Every row gives one point. The window is the flat piece filled in between its corners: a triangle in 3 columns, a solid with four corners in 4, and so on. A path goes straight from each point to the next, and from the last back to the first. After which points does the path pass through the window?

Window (3 x 3):
[[-25  18  45]
 [ 38 -26 -28]
 [ 13 -10 -36]]
Path:
(1): [ 51   7 -60]
(2): [17 46 19]
(3): [-30 -13  22]
(4): [-13 -47  -9]
(5): [39 13  8]
(6): [  7  11 -36]
(7): [ -3 -27 -12]
(8): [ 29 -42 -31]
Through the window after points: 2

Window (6 x 6):
[[ -3  -8  -2  27   7  13]
 [ 38  43   2 -32  14 -60]
 [-13  -3 -29 -15 -22  20]
 [ -9 -14  25 -22  22  12]
 [ 20  26   7  45 -24  39]
 [ 11 -36   1  -4   2  30]]
Path:
(1): [ 47  41  -8  -8  21 -15]
(2): [ 11   2 -12 -26  13  16]
(3): [ -6  -5  21  -3  -5 -15]
(4): [  7   3  20  18 -17  23]
(5): [12 17  1 17  4 29]
(6): [ 35  44   1 -23  21  -7]
(7): [ -9  -5   2  -3  -4 -24]
(8): [  7  18  16 -32   0 -53]
Through the window after points: 2, 4, 8

Window (9 x 9):
[[ 31  -5 -11  46  20 -19 -43  17  31]
 [ 39 -36  18  35  14 -50 -39   6 -11]
 [ -5  58  -6 -25 -24  15  32 -38   3]
 [ 21  20 -29 -37  -5  47 -13 -29 -26]
 [ 34 -37 -20  35 -28 -10   1  38 -15]
 [-15  37  12 -47  -1  27 -18   6   0]
 [-11 -58 -16  53 -17 -12 -16  -4  -9]
 [ -4 -27  -5  48  34 -11  31   8 -15]
 [ 38 -11   6 -60 -13  47 -13 -24  28]]
Path:
(1): [ -1 -24 -53  -2  -1 -38 -26  38   9]
(2): [ 28 -24 -42 -58 -15 -10 -33   1  16]
(3): [ 28  -4  26 -21  -6  57   2 -27  16]
(4): [ 30  28  20  31   4  20  -7  13 -20]
(5): [ 19  -6 -15  -8   2  -5 -12  -2   7]
(6): [-12  -1 -36 -14   9   1   1 -10 -11]
(7): [ 39 -10  19  39 -25  37  -7   9   4]
(8): [ 34 -15  28  54  20  22 -44 -17 -39]
(9): [ -6  -7 -46   2 -12 -48  16  29  18]
(10): [  2  17 -12 -41  -7  16 -16 -13  15]
(11): [ 17  13   4  -6  -8  35  14 -13  -1]
(12): [ 16 -15  10  34  -3   2 -11  -9   9]
Through the window after points: 2

Window, 12 rows:
[[ 17  -6  -3  13   1 -10 -10  -9  -7 -13  37 -48]
 [ 15  13  -4 -28  28 -17  17 -24   4  41 -11  -5]
 [  6  -5 -19 -52  -7  26  40 -50  16  43 -12  18]
 [-11 -35  10   7  33 -14  18  10   3 -40  23  40]
 [ 10  31 -34 -16  26  31   9 -60 -16  20 -41   6]
 [-15  60  31  27 -12 -12  -1  -8 -24   3  24 -15]
 [  4  12  -5  37 -24 -11 -27  19   8  41  26 -14]
 [ -5 -15  40  -6  19  19  26 -18  16  -4 -43  27]
 [-11  18  -5  -1 -47 -29 -40  13 -30  40   8 -33]
 [  2  24 -23 -46  10  14  25  12  26   5   5 -17]
 [-13 -10  39  -3  20 -22 -29  14  41 -50  47  21]
 [ 30  -3  12 -25  26  33   9 -18 -20  16  -8  25]]
Path:
(1): [ 14  -4  10  -1  -3 -11 -11  -1  22 -13  11   6]
(2): [-20  11  10  -7  13 -10 -14  -2  -3   5  21   1]
(3): [-26 -32  26  -3  23   1   1  14 -18  35  26  -4]
(4): [16 20  1 -8  7  0  0 -7  1 -7 -3  3]
(5): [ 21  15  14  -3  -8  -8   5 -12 -13  12  -4   6]
(6): [-52  -1 -21  -1  26   5 -41 -18  -8  36  15 -23]
(7): [-20   0  -9 -21  27  12 -21 -14   4  39  -1   5]
(8): [ 24   1  -5   5 -13  -5  12  -2   9   4   8  -1]
Through the window after points: 1

Window:
[[ -8 -15 -10   1  29 -12 -33   9  -2  -6   4 -16 -12 -19]
 [ -3  14 -18 -14  28  34  19 -21   4  46 -33 -15  -4  34]
 [ 16   7   8   3 -12  45  -9 -18  -4 -22   6 -18  -2  35]
 [-16 -10 -12 -20  20 -36   6   3  26 -12  10 -22  24 -22]
 [ 11  27  -7   3  20 -11  22   8 -15  -9  -5  14  11  14]
 [ -4 -36 -31  27  26 -20   1   4  -9  -8  21  16  -7  20]
 [  8   0 -14 -24  -8  12   7 -17  13  10 -21  47  21  20]
 [-33  11  15  15   3 -21   9   6 -18  10   4  -7  13  24]
 [  8  -2 -45 -28  15  -8  28 -10   9 -25 -31 -20 -40   3]
 [ -2 -13  -6 -10  24   3   6  -4 -26 -39 -12  19  17 -10]
 [-39  -3 -20  30  12  22   3  -4 -11  11  15   2   8 -25]
 [  6 -16  26  29  14  15  -9  27  -5 -15 -11  15  26   1]
 [ 12 -36   6 -12  -2   4  -8 -32  -1  20   2  11  12 -43]
 [-19   6  -7  46  25 -13   4 -18 -22 -35  -6  20   9  -4]]
Path:
(1): [  7   9  11  10  48   1  14  -9  -6 -20  28  24 -17   7]
(2): [ -7  16  18 -18  34  -2  29   3  20 -19  17  20  -4  13]
(3): [ -1 -14 -26  17 -10  17 -19 -15 -21   0 -13 -26  16   0]
(4): [ -9  -8 -28  21   9   0   2  -1 -15  -2   1   6   9  -4]
(5): [-17 -19  -2  11  24   5   2  -4  -1  -3  14  10   1  -3]
(6): [ -3 -29  20  -9  28  -3  30  -8   4  -5  14   2  -2  -4]
(7): [-10   6 -35   4  17 -11 -20   5  -9  -5 -22   2   8  -6]
(8): [ -5 -24 -22   1  -3   1  -1 -10 -32 -10 -11   5  60 -13]
(9): [-10   3  12  12  24   2  -1  -4   8   1  10  10 -19  -1]
(10): [  0  -5  -3  -3  26  -3  20   1  -8 -10  13  11  -9   5]
(11): [  1   7 -44  -6  -5  -1  -5 -16  -2 -11 -58 -16  13   0]
(12): [ -5 -19 -26   5  -2 -14  -2   2  -3  -5 -24  -4  17  10]
Through the window after points: 2, 4, 10
